Every row gives one point. To make a cloud, some directions were put in groups of two or more. Within a group, all points are equally far from the middle, so they leave a hole (a ring in 2 directions, a hollow ball in 3). The other directions are filled evenly. Then the cloud was stretched, turned, moved and blurred a little. How many holes are there, and how many directions does each take, smallest first?
(in the rows, 128 means zero)

Cloud:
116 85

99 145

130 131

173 94

135 140

174 100

150 180

120 171

117 114

108 76

157 162

149 136

114 118

161 118
Holes: 0

Cloud:
157 119 121

106 95 98

132 153 152

117 95 184

165 97 147

158 107 131

160 76 136

176 122 111

106 154 135

151 140 163

116 135 175

118 117 171

107 122 100

160 65 126

138 138 167

157 156 142

175 97 111

102 99 131

122 79 123
Holes: 0

Cloud, 30 rows:
105 138 87 128

154 103 138 83

81 100 145 114

109 162 136 82

185 99 123 127

96 141 140 159

110 157 137 79

182 93 115 136

77 106 117 123

133 127 95 159

141 145 160 141

177 131 126 132

147 94 173 129

144 131 94 153

159 124 100 152

136 156 156 136

121 135 139 74

126 170 113 102

117 114 131 176

168 130 107 143

134 86 152 168

127 63 111 126

143 56 118 146

172 130 150 129

103 114 92 109

115 173 129 93

144 85 118 175

87 126 157 95

117 121 106 170

117 170 123 91
Holes: 2 (2, 2)

Cloud (48 x 6):
104 128 119 94 143 78

149 131 120 143 85 94

144 103 163 117 105 91

139 111 112 129 83 80

155 106 136 107 138 174

158 102 184 124 123 135

95 132 162 156 176 129

84 135 141 164 166 115

149 107 100 85 120 137

127 119 121 126 91 177

111 125 144 117 165 83

53 120 91 124 130 136

146 156 143 127 157 105

145 162 146 139 149 155

154 151 148 90 149 135

139 169 155 112 142 142

84 140 103 77 124 143

111 88 95 160 130 144

93 130 118 132 152 72

162 111 156 156 133 113

127 71 113 123 129 94

146 135 139 99 169 163

98 128 153 161 100 118

152 148 147 122 146 175

103 139 69 142 149 97

85 133 63 110 141 104

122 115 79 106 142 159

152 137 148 160 119 151

73 162 93 111 109 141

62 94 96 138 125 126

93 94 154 116 141 170

107 164 104 79 106 131

99 130 83 137 171 94

76 98 94 127 91 122

107 122 148 95 93 92

132 134 77 102 80 120

156 140 108 117 91 91

89 95 112 164 116 149

68 90 113 148 159 123

162 146 124 92 92 124

119 146 176 111 158 130

120 138 73 110 94 149

82 90 113 151 118 156

106 179 115 134 116 120

96 154 161 123 105 122

93 93 91 121 84 130

95 100 114 104 100 80

87 128 144 165 107 110
Holes: 2 (2, 4)

Cloud, 54 rows:
112 123 94 162 99 92

102 125 127 145 80 122

150 133 100 88 130 104

128 94 137 154 101 141

120 141 144 111 150 165

137 121 114 122 126 191

91 138 132 102 118 120

139 132 145 65 116 125

126 66 155 114 138 98

97 104 168 104 147 116

132 97 62 118 123 148

161 142 132 119 147 132

147 72 110 126 129 79

156 118 93 143 58 113

141 106 128 74 169 151

106 128 119 153 80 95

129 124 94 92 89 168

154 137 102 101 134 103

127 84 140 141 98 138

138 121 149 154 69 127

111 118 140 58 131 137

157 101 115 116 135 81

116 118 83 164 113 114

107 86 138 82 118 140

145 124 115 164 119 88

164 107 115 91 134 180

128 113 100 66 108 145

111 80 83 104 113 102

161 111 66 93 124 150

110 105 132 111 171 120

131 146 98 107 84 174

159 121 59 110 114 164

156 112 138 128 65 135

145 105 95 79 163 139

101 116 160 112 152 131

144 139 74 134 129 171

135 154 81 123 135 146

141 92 102 83 160 154

113 86 136 105 97 68

105 119 152 128 147 135

134 137 147 64 121 130

132 114 123 171 125 101

156 89 151 120 89 127

147 135 95 167 87 94

107 123 89 139 83 132

143 135 77 100 85 165

134 136 127 155 61 106

110 97 125 119 87 147

132 90 95 130 132 161

138 106 158 92 98 89

174 107 91 101 132 163

124 134 154 150 75 105

154 135 135 96 161 140

161 95 89 116 92 93
Holes: 3 (2, 2, 2)
